Each point is reached from the start by the listed moves, each made once or not at all, plus a little noise. Say if it took an odd or an even number of moves. Then give how often each move was made.
In the rows, 128 means zero.

Moves:
(1): [160 100 134 206]
(2): [118 201 143 156]
Start: [104  58 134 154]
Points:
[104  56 132 157] => even (0, 0)
[ 97 134 148 179] => odd (0, 1)

Moves:
(1): [183 107 126 126 112  86  97  75 124 131 109]
(2): [146 163 126 171 139 117 123 126 127 119 148]
(3): [137 112 168 124 100 120 150 130 130  87 123]
(4): [ 85 112 171 159 119 126  97 119 114  99 101]
(5): [106 109 169 132 208 107 148 140 113 110 127]
(6): [143 129 132 125 138 168 115 113 116 112 128]
(7): [158 104 122 164 128 165 175 137 111 153 100]
(8): [167 139 172 140 122 114  91 175 143 111  91]
(9): [118 142 111 139 138 155 133 116 192  92 115]
(10): [137 119 166 136 125 117 125 114 165 180 161]
(11): [116  84 114 171 124 148 102 154 149 115 175]
Start: [105 103 134 144 157 135 138 108  99 115 131]
Points:
[184   7 171 236 116 158 156  68 201 105 137] => even (1, 0, 1, 0, 0, 0, 1, 0, 1, 1, 1)
[123  36 120 222 149 193 159 144  99 123 144] => even (0, 0, 0, 0, 0, 0, 1, 0, 0, 0, 1)
[ 76  80 152 220 160 199 158  99 135  79  68] => odd (0, 0, 0, 1, 0, 0, 1, 0, 1, 0, 0)
[109  45 225 178 224 104  81  48  54  56  89] => even (1, 0, 0, 1, 1, 1, 0, 0, 0, 0, 0)

Moves:
(1): [143 134 130 125 132 139 135 136 126 137 130 145 136 126 125 121 123 136
 125 129 128 128 126 133 124 124 115]
(2): [117 153 133 125 121 133 119 117 145 143 138 136 126 128 130 116 125 141
 130 126 143 143 131 136 126 131 134]
(3): [134 127 143 138 129 126 125 135 133 119 123 116 137 120 126 131 127 136
 118 123 119 136 139 126 124 122 131]
(4): [126 144 131 169 126 122 127 122  97 131 124 124 149 134 128 112 123 132
 126 122 129 141 127 130 136 112 125]
(5): [124 132 140 133 148 136 115 122 128 124 121 124 130 130 140 137 122 117
 139 120 134 126 122 123 134 126 126]
(6): [106 122 131 139 131 150 127 127 126 139 124 135 112 130 118 124 128 127
 144 135 122 132 131 114 138 143 121]
(7): [ 97 143 136 118 146 129 180 130 146 142 135 125 151 128 132 115 133 103
 106 123 122 128 132 126 121 143 129]
(8): [123 149 116 129 143 136 115 164 139 140 139 126 130 112 134 119 151 124
 115 123 120 119 131 129 145 104 130]
(9): [129 129 123 134 133 132 128 128 147 128 124 128 133 147 128 124 120 124
 124 140 119 117 123 124 124 134 129]
(10): [132 122 137 125 124 115 115 131 122 156 128 118 128 129 125 129 117 118
 131 138 116 135 127 136 131 123 128]
(11): [116 117 125 122 128 128 130 132 128 133 155 111 140 132 132 126 121 134
 123 136 124 114 138 127 125 135 116]
(12): [111 117 132 124 117 122 141 118 140 132 147 179 159 120 123 133 135 121
 124 128 126 127 136 131 125 103 123]
(13): [136 134 117 120 122 135 120 142 120 129 117 115 149 124 139 128 132 126
 144 132 120 128 136 129 150 131 123]
(14): [128 123 129 124 131 126 130 144 118 124 131 128 130 161 137 133 131 126
 136 128 121 130 135 113 119 128 128]
(15): [133 124 141 124 118 139 135 118 138 119 131 123 115 127 156 122 130 133
 110 140 113 139 120 137 138 115 130]
(16): [114 129 110 128 138 143 123 124 127 142 119 125 129 132 133 161 131 140
 127 101 106 133 117 135 119 119 113]
(17): [150 129 136 128 138 125 121 104 134 130 135 128 123 136 118 109 160 122
 142 119 121 130 120 138 129 125 120]
(18): [107 105 114 120 160 120 119 125 131 130 112 126 132 121 126 107 138 155
 122 130 139 138 125 129 129 117 133]
(19): [129 132 131 133 132 113 131 122 127 122 120 123 110 136 130 131 122 135
 149 131 130 115 137 144 136 131 125]
(20): [132 140 126 123 136 112 127 127 110 110 126 127 139 127 125 141 141 125
 130 161 115 126 129 126 111 133 114]
(21): [124 135 126 136 122 143 127 134 128 143 117 114 131 128 133 143 136 127
 132 146 156 110 131 126 130 122 127]
(22): [125 128 116 132 137 128 140 117 141 123 138 132 126 121 122 118 123 110
 143 126 147 158 129 135 124 114 134]
(23): [133 128 117 132 139 129 127 118 128 137 127 133 126 130 141 123 134 116
 110 125 129 130 150 127 132 135 127]
(24): [126 123 126 121 129 146 127 120 124 115 128 131 131 134 116 114 124 116
 122 127 131 120 136 143 116 124 135]
Start: [108 126 141 113 159 106 130 153 155 133 101 132 150 143 110  77 110 111
 170 140 152 130 153 148 139 134 166]
Points:
[ 38 131 112 157 238 118 105 127 144 182 102 170 187 120 143  69 145  94
 151 151 111 200 155 159 170  45 133] => even (0, 0, 0, 1, 1, 1, 0, 1, 0, 1, 0, 1, 0, 0, 1, 1, 0, 1, 0, 1, 0, 1, 1, 0)
[ 73 173 151 133 220  95 178 155 173 129 153 134 246 183 164  30 163  50
 189 180 102 133 170 168 161  73 128] => even (0, 0, 0, 1, 1, 0, 1, 1, 1, 0, 1, 1, 1, 1, 1, 0, 1, 0, 1, 1, 0, 1, 0, 0)
[ 51 145 115 144 237 111 163 139 131 140  57 120 204 174 115  13 119  89
 166 189 131 123 205 163 153 158 143] => even (0, 0, 0, 1, 0, 1, 1, 0, 1, 0, 0, 0, 1, 0, 0, 0, 0, 1, 1, 1, 0, 0, 1, 1)
[ 77 145 158 111 218 149 180 125 183 184  98 155 201 193 147  94 147  57
 231 197  98 142 152 171 146  97 106] => even (1, 0, 0, 0, 1, 1, 1, 0, 1, 1, 0, 1, 1, 1, 1, 1, 1, 0, 1, 1, 1, 1, 0, 0)
[ 80 135 169 109 196 148 170 112 207 206 106 165 202 164 149  94 140  74
 155 144 113 122 125 176 130  92 126] => even (1, 0, 0, 0, 1, 0, 1, 0, 1, 1, 0, 1, 0, 0, 1, 1, 1, 0, 0, 0, 1, 0, 0, 0)
[ 99 156 180 160 184 146 116 117 156 160 131 135 225 196 128  38 122  81
 230 217 130 153 191 187 152  80 113] => odd (1, 1, 1, 1, 1, 1, 0, 0, 1, 1, 1, 1, 1, 1, 1, 0, 1, 0, 1, 1, 1, 1, 0, 1)
[ 72 176 113 153 249 131 160 147 156 216 139 130 207 166 101  41 151  60
 151 154  82 163 171 166 138 119 110] => odd (1, 0, 0, 1, 0, 1, 1, 1, 1, 1, 1, 0, 0, 0, 0, 1, 1, 0, 0, 1, 0, 1, 1, 0)
[105 124 171 124 149 124 135 164 163 168 109 127 204 156 135  99 100 118
 187 241 106 100 187 164 160 118 119] => even (1, 0, 1, 0, 0, 1, 0, 0, 1, 1, 1, 1, 1, 0, 1, 0, 0, 0, 1, 1, 1, 0, 0, 0)
[ 85 136 127 171 202 149 125 162 112 146  88 108 190 211 121  97 107 125
 173 186 114  95 205 153 113 133 108] => odd (1, 0, 1, 1, 0, 1, 0, 0, 1, 0, 1, 0, 0, 1, 0, 1, 0, 0, 1, 1, 1, 0, 1, 1)
[ 34 181 107 165 194 201  88 166 162 197  97 165 222 189 148  86 138  85
 180 136 137 123 192 138 166  82 143] => odd (0, 1, 0, 1, 1, 1, 0, 1, 1, 0, 0, 1, 1, 1, 0, 1, 0, 0, 0, 0, 1, 0, 1, 1)
[ 81 158 106 155 205 124 105 116 155 165  76 118 184 157 100  20 156 122
 223 202 185 167 158 157 152 117 150] => even (0, 1, 0, 1, 0, 1, 0, 0, 1, 0, 0, 0, 1, 0, 0, 0, 1, 1, 0, 1, 1, 1, 0, 0)
[ 71 152 187  89 223 120 151 148 167 151  76 105 184 169 145  56 111 115
 154 200 152 141 173 182 112 109 156] => odd (1, 1, 1, 0, 1, 0, 1, 0, 0, 1, 0, 0, 0, 1, 1, 0, 0, 1, 1, 1, 1, 0, 0, 1)

Moves:
(1): [139 138 126 120 131 123 139 125 148 125 129 125 112 135 136 125 135 157
 125 111 125 135 130 124 128 132 130]
(2): [133 128 132 132 118 127 118 123 118 144 121 136 126 131 120 136 141 106
 144 118 125 126 144 125 146 121 114]
(3): [134 120 127 136 140 117 138 126 117 129 137 143 134 129  85 138 127 131
 137 132 134 113 124 140 119 122 122]
(4): [140 145  98 142 115 125 117 135 136 127 114 127 136 129 136 134 119 132
 131 113 134 122 123 123 134 135 135]
(5): [ 96 114 129 123 145 133 142 116 138 136 123 126 128 109 129 122 113 145
 125 120 134 138 139 128 131 102 129]
(6): [146 120 111 133 107 127 113 121 114 140 121 124 131 112 112 119 136 112
  92 117 118 124 130 127 115 133 136]
(7): [117 129 127 131 139 141 147 123 121 118 120 136 141 133 133 138 144 139
 127 137 124 129 118 129 132 117 121]
(8): [145 139 129 122 143 132 142 123 136 127 120 121 131 133 123 131 124 118
 117 114 143 133 130 133 137 142 145]
(9): [126 120 123 128 134 122 121 130 121 125 123 117 138 139 121 124 135 124
 140 106 135 127 139 136 131 145 124]
(10): [127 124 136 128 114 125 131 127 135 132 117 136 143 129 148 125 121 123
 110 146 129 117 124 127 126 135 134]
(11): [141 119 115 112 137 138 149 122 136 128 160 120 134 132 129 145 123 144
 126 109 128 133 110 135 129 112 122]
(12): [138 140 122 117 119 134 129 130 139 110 106 132 125 134 130 141 119 117
 136 105 156 124 134 134 116 129 126]
(13): [137 143 101  94 148 136 137 119 102 134 135 129 134 144 140 133 125 151
 134 113 134 118 112 129 126 114 120]
(14): [119 122 128 133 128 128 138 132 129 129 138 131 115 142 118 117 120 128
 122 128 131 140 126 122 127 128 139]
(15): [146 143 134 131 123 148 126 123 141 125 130 131 134 136 137 118 123 136
 134 104 114 115 116 135 127 138 137]
(16): [123 123 115 129 135 133 119 120 126 128 117 124 117 132 141 137 135 122
 140 116 140 117 130 125 141 135 122]
(17): [107 123 126 129 138 146 156 158 131 122 114 154 136 125 145 132 143 129
 108 136 139 112 126 144 144 132 109]
(18): [107 122 139 128 120 131 119 133 130 143 136 103 130 126 118 128 142 152
 135 124 117 117 145 114 126 118 145]
(19): [134 119 112 120 126 147 143 131 133 136 119 132 129 118 120 123 146 132
 147 135 125 132 141 118 131 124 121]
(20): [133 116 102 119 141 137 128 143 141 149  89 120 109 111 125 134 113 130
 121 125 108 147 120 121 123 132 128]
(21): [107 152 135 124 109 143 112 111 145 136 124 124 120 153 151 135 128 148
 130 147 131 132 126 125 121 141 109]
(22): [135  99 119 134 138 145 100 133 124 137 117 130 125 117 130 129 133 134
 126 142 123 139 148 138 131 121 130]
(23): [132 115 121 142 131 129 155 134 125 123 132 120 115 131 125 126 117 131
 108 123 118 125 142 126 118 134 140]
(24): [108 130 131 138 121 123 120 123 126 140 136 129 121 129 144 137 121 121
 138 123 129 148 142 129 121 134 147]
Start: [134 110 132 127 143 127 100 140 144 106 120 120 130 139 128 130 133 131
 125 107 105 132 136 147 126 136 133]
Points:
[135 140  77  93 141 219  90  98 161 134  77 142  93 206 191 162 168 185
 192  50 126 153 167 144 137 133 113] => even (1, 1, 0, 0, 0, 0, 1, 0, 0, 0, 0, 1, 1, 1, 1, 1, 0, 0, 1, 0, 1, 1, 0, 1)
[ 91 102  79  87 136 204 130 127 153 140  69 134 150 173 131 128 155 189
 122  45 150  66 154 160 117 139 114] => even (0, 0, 1, 0, 1, 1, 0, 0, 1, 1, 0, 1, 1, 1, 1, 1, 1, 1, 1, 0, 1, 0, 0, 0)
[160  87  85 136 105 157  77 115 183 158 103 116 144 124 117 162 124 176
 119   7 107 119 181 163 111 104 175] => odd (1, 1, 1, 1, 1, 1, 0, 0, 0, 1, 1, 1, 0, 0, 1, 0, 0, 1, 0, 0, 0, 1, 0, 1)
[181 155  69  77 125 201 127 103 177 126  82  75  97 185 153 140 156 199
 114   9 117  96 164 130 105 169 156] => odd (1, 0, 0, 0, 0, 1, 0, 1, 0, 0, 0, 1, 1, 0, 1, 1, 0, 1, 1, 0, 1, 0, 1, 0)

Moves:
(1): [149 134 134 111 121 124 134 123 133 134 118 126 115 118 119 127 137 111
 130 135 141 134 140 126 134 124]
(2): [121 154 118 139 110 128 139 150 122 111 125 111 113 132 122 136 127 104
 109 134 118 126 123 140 118  95]
(3): [124 118 130 133 135 118 126 136 119 119 135 119 136 133 110 132 125 129
 148 126 126 143 130 114 113 127]
(4): [133 125 139 151 128 128 115 111 129 132 121 130 119 121 119 120 127 124
 128 140 129 118 127 123 136 132]
(5): [100 131 126 123 148 141 136 117 147 143 137 107 118 142 118 144 121 141
 131 140 113 135 114 136 129 146]
(6): [126 125 140 119  92 144 124 142 119 142 143 138 145 142 124 126 120 147
 129 112 121 135 149 146 110 129]
(7): [160 125  98 136 148 120 133 108  98 132 146 125 155 141 112 103 121 123
 143 130 142 130 126 129 132 153]
(8): [142 113 138 140 129 132 115 150 135 117 133 119 119 140 134 140 132 137
 128 116 128 136 143 122 144 141]
(9): [127 118 131 135 134 116 132 127 138 140 135 126 137 135 136 124 125 131
 117 127 135 115 122 139 140 124]
(10): [103 124 128 118 133 109 123 130 120 132 123 113 123 121 133 130 136 127
 140 142 117 100 131 141 136 119]
(11): [137 141 156 135 163 127 112 134 122 119 135 117 135 135 135 113 150 141
 124 116 123 144 133 119 113 126]
(12): [144 143 145 122 118 123 121 137 133 123 130 135 142 139 139 109 121 130
 122 136 135 126 134 118 142 143]
(13): [135 125 120 132 113 134 135 133 139 122 133 102 126 108 124 152 115 118
 119 118 122 137 118 132 125 143]
(14): [139 135 116 116 129 123 126 130 132 134 126 129 129 121 132 152 120 135
 144 130 126 125 124 117 120 102]
(15): [121 138 147 128 127 132 137 129 118 117 123 115 148 133 128 131 133 152
 140 130 124 141 103 133 134 113]
(16): [140 136 144 124 116 107 139 127 101 128 117 137 138 140 123 139 145 128
 107 131 135 129 127 138 118 133]
(17): [131 136 126 113 118 112 125 126 145 130 131 127 113 144 121 131 149 143
 108 107  98 144 127 137 116 130]
(18): [118 129 137 138 119 117 148 132 125 137 144 135 120 125 127 136 119 149
 134 121 107 127 126 113 130 124]
(19): [120 131 149 135 131 128 123 127 143 117 152 135 104 119 133 128 132 127
 153 122 145 109 132 139 122 126]
(20): [117 130 114 125 128 111 137 129 147 151 134 151 127 118 125 126 101 152
 132 143 118 148 152 147 115 122]
(21): [107 139 125 138 117 137 135 136 109 143 111 125 128 126 113 111 131 132
 126 136 147 114 112 148 119 130]
(22): [121 144 131 122 119 113 128 127 132 127 132 127 123 131 118 133 130 130
 133 115 138 135 155 133 122 123]
(23): [119 125 132 137 140 136 150 130 142 118 120 125 129 128 117 140 143 141
 133 128 135 100 154 136 104 120]
(24): [115 122 122 131 133 124 128 120 128 134 105 130 118 130 140 119 104 113
 129 126 128 121 113 152 131 120]
Start: [105 102 123 128 123 143  94 102 155 120 120 136 166 124  96 123 143 148
 123 135 104 126 113 113 142 137]
Points:
[141  88 129 120 155  65  94  79 145 150 134  83 157 175  43 157 170 166
 142 151  87 128 115 123 152 163] => odd (1, 0, 1, 1, 1, 0, 1, 1, 1, 1, 0, 0, 0, 1, 0, 1, 1, 0, 0, 0, 0, 0, 0, 0)
[111 100 184 163 149  99 106 142 166 135 205 146 196 156 102  91 134 244
 175 117 101  88 204 154 122 156] => odd (0, 0, 0, 0, 0, 1, 1, 1, 1, 1, 1, 1, 0, 0, 0, 0, 0, 1, 1, 1, 0, 0, 1, 0)
[ 89 150 208 139 122  48 103 150 144  98 167 111 148 165  94 121 190 175
 108 118  60 106 119 133 106 103] => even (0, 1, 1, 0, 0, 0, 0, 0, 1, 1, 1, 1, 0, 0, 0, 1, 1, 1, 1, 0, 0, 0, 0, 0)
[ 85 131 153 134  47 146 137 160 169 124 138  93 168 139  55 193 159 249
 139  70  74 143 143 152  86 111] => even (0, 0, 0, 0, 0, 1, 0, 1, 0, 0, 0, 0, 1, 1, 1, 0, 1, 1, 0, 0, 1, 1, 1, 0)
[116 145 167 144  96 103 138 170  92 116 106  73 214 161  45 108 136 180
 137 145 118 143 153 201  77 127] => even (1, 1, 1, 0, 0, 1, 1, 1, 0, 1, 1, 1, 1, 0, 1, 1, 0, 0, 0, 1, 1, 0, 1, 1)
[109 117 104 160 123 100 149 110 143 139 132 104 199 131  57 126  87 169
 161 120 137  90 118 139 109 140] => odd (0, 0, 1, 0, 0, 0, 1, 0, 1, 0, 0, 1, 1, 1, 0, 0, 0, 1, 0, 0, 1, 1, 1, 1)
[118  96 148 150 196 114  87 102 184 107 177  48 170 167  81 156 133 197
 174  88  80 170  63 143 121 154] => even (0, 0, 1, 0, 1, 0, 1, 1, 1, 0, 1, 0, 1, 1, 1, 0, 1, 0, 1, 0, 0, 0, 0, 1)
[126 114 176 149 115 161 121  87 168 112 170  84 190 141  30 127 129 180
 192 145 129 130 132 139 113 181] => odd (1, 0, 1, 1, 1, 1, 1, 0, 0, 0, 0, 1, 1, 0, 1, 0, 0, 0, 1, 0, 0, 0, 1, 0)

Moves:
(1): [125 124 144 102 152 149 144 155 130 142 141 138 126 102 154 136 114 151
 114 132 127 123 106 141 141 118]
(2): [130 118 133 124 128 129 119 125 143 127 128 105 105 138 120 159 140 142
 124 114 128 131 139 127 127 140]
(3): [133 128 120 127 116 119 117 141 131 106 139 157 111 146 112 124 119 136
 129 130 130 121 148 167 113 148]
(4): [132 125 117 150 145 101 112 143 127 136 137 111 142 115 126 132 137 147
 134 118 136 124 107 170 140 130]
(5): [120 121 131 117 150 142 120 107 141 133 125 116 131 111 129 120 122 130
 123 139 118 132 146 132 131 126]
(6): [107 107 114 113 127 111 151 142 110 150 143 124 133 131 130 106 111 129
 127 118 139 122 141 133 137 121]
(7): [118 141 155 141 108 132 119 127 146 100 114 136 130 110  95 107 136 115
 169 159 131 112 127  91 176 145]
(8): [150 116 134 116 111 126 121 109 112 126 126 132 132 118 126 118 111 116
 142 115 148  95 129 144 107 112]
(9): [100 112 128 156 131 122 148 128 114 141 105 159 156 134 129 122 115 157
 133 126 123 109 136 118 118 130]
(10): [112 130 132 100 151 132 115 124 137 136 115 119  99 148 126 113 141 125
 127 131 114 136 163 109 119  97]
(11): [128 150 151 136 121 163 127 120 136 123  65 113 118 130 127 116 131 128
 110 135 130 147 121 124 122 147]
(12): [126 128 117 113 126 127 106 118 148 133 117 129 138 127 140 159 146 128
 123 107 117 128 123 128 134 132]
(13): [121 131 138 113 122 153 116 149 126 125 121 134 133 115 124 111 128 121
 125 125 116 111 151 114 109 126]
(14): [124 122 127 115 115 144 135 135 137 151 120 128 111 148 115 109 115 138
 124 128 129 133 127 113 107 109]
(15): [130 128 109 142 135 110 124 115 127 128 137 131 120 107 109 130 153 146
 130 114 127 104 120 138 125 143]
(16): [143 133 113 129 136 133 105 144 116 122 116 126 137 164 118 123 120 129
 109 136 125 112 108 124 135 125]
(17): [115 133 146 104 127 123 137 143 121 116 139 123 140 120 138 120 121 143
 112 131 108 128 113 102 111 132]
(18): [122 116 129 127 147 115 111 142 121 136 110 129 126 128 141 137 140 150
 111 167 129 152 127 122 138 147]
(19): [128 114 126 131 124 135 118 117 137 115 117 140 129 137 109 115 162  99
 179 106 145 115 118 125 139 134]
(20): [140 119 117 117 130 126 150 131 122 118 118 123 125 122 114 117 125 124
 131 111 116 139 130 128 129 119]
(21): [149 115 131 104 139 134 149 113 128 136 146 105 121 130 151 110 138 142
 143 124 120  94 137 118 111 140]
(22): [137 135 126 113 134 115 140 153 129 136 121 125 145 130 108 134 134 134
 137 135 148 132 132 137 122 136]
(23): [140 127 133 133 156 132 147 143 116 141 122 154 109 113 136 124 111 110
 133 140 123 113 120 120 128 132]
(24): [121 150 169 144 133 121 117 132 101 123 128 159 117 135 106 138 119 132
 141 140 116 124 124 151 172 141]
Start: [134 143 128 143 133 124 127 139 133 127 134 139 134 100 144 107 112 125
 132 133 148 120 162 149  96 117]
Points:
[ 77 142 196 113 183 190 137 155 168 123  40 212  73  70  88   7 115 170
 182 169 120  58 170  89  88 136] => even (1, 0, 1, 0, 1, 0, 1, 0, 1, 1, 1, 0, 0, 1, 1, 0, 1, 0, 1, 0, 0, 0, 1, 0)
[139 124 140 105 166 189  96 164 190 132  46 127 122  77  87  68 135 240
 137 106 105  19 168 166  99 180] => odd (1, 1, 1, 1, 1, 0, 1, 0, 1, 0, 1, 1, 1, 1, 1, 1, 0, 0, 0, 1, 1, 0, 0, 0)
[147  73  93  64 175 125  59 180 148 152  48 128  66 138  97  78 156 193
 125  75 169  81 150 222  84 124] => odd (1, 1, 1, 1, 0, 1, 0, 1, 0, 1, 1, 1, 0, 1, 1, 1, 0, 1, 1, 1, 0, 0, 0, 0)
[131 110 177 112 175 155 134 208 117 133  69 186 124 108  46  63 155 215
 214 157 142  20 151  97 155 182] => even (1, 1, 0, 0, 0, 0, 1, 0, 1, 0, 0, 0, 1, 1, 1, 1, 0, 1, 1, 1, 1, 1, 0, 1)
